Each point is reached from the start by the listed moves, each made once or not at all, plus a little noise. Is the number of moves made odd or even? Then give how often each move was made.
In the rows, zero is written as 128.

Moves:
(1): [128 158 132  96 126]
(2): [136 206 146 123  94]
(3): [213  98 119  90  72]
Start: [ 91 116 136 118 117]
Points:
[ 97 223 159  82  80] -> even (1, 1, 0)
[176 118 131  46  59] -> even (1, 0, 1)

Moves:
(1): [153 130 116 112 172 128 121 154 133 110 150 137 124]
(2): [141 130 115 126 107 134 141 117 118 120 134 144 136]
(3): [147 111 129 162 122 115 175 157 151 115 117 143 113]
(4): [134 145 114 140 150 144 149 103 143 157 123 127 133]
(5): [134 159 180  96 129 159 152 123 105 116  91 141 153]
(6): [123 128 113 129 128 103 129 106 142 113 128 120  88]
(7): [109  93 171 138 138 153 183 111 112 103 131 115 149]
(8): [124 114 134 121 132 149 128 109 150 112 102 148 150]
(9): [107 150 121 162 120 144 125 120 143 111 151 152 113]
(10): [122 124 110  99 111 145 122 130 129 137 142 125 114]
(11): [124 135 101 132 133 137 123 137 109 100 128 108 116]
(12): [127 117 134 112 119 133 116 129  88 146 120 158 121]
Start: [145 121 125 127 120 113 123 133 135 113 127 127 120]
Points:
[141 126 130 139 180 209 249 107 172   8 109 163  95] -> even (1, 0, 1, 1, 1, 1, 1, 1, 1, 1, 1, 0)
[135 133  65 112 146 172 100 145 163  44 162 159  97] -> odd (1, 0, 0, 0, 0, 0, 0, 1, 1, 1, 1, 0)
[148 152 141 145 116 199 209 102 193  94  83 193 127] -> even (0, 0, 1, 1, 1, 0, 0, 1, 1, 1, 0, 0)
[158 154  64 148 142 142 128 145 123  42 179 160  92] -> even (1, 1, 0, 0, 0, 0, 0, 0, 1, 0, 1, 0)
[169 135 177 127 121 135 194 156 136  88  83 154 128] -> even (0, 0, 1, 0, 1, 0, 0, 0, 0, 0, 0, 0)
[144  98 202 135 128 184 244 129 125  24  57 144 158] -> odd (0, 0, 1, 0, 1, 0, 1, 1, 0, 0, 1, 0)
[185  85 108 150 168 160 235 145  95  73 138 167 118] -> odd (1, 1, 1, 1, 0, 0, 1, 0, 0, 0, 1, 1)
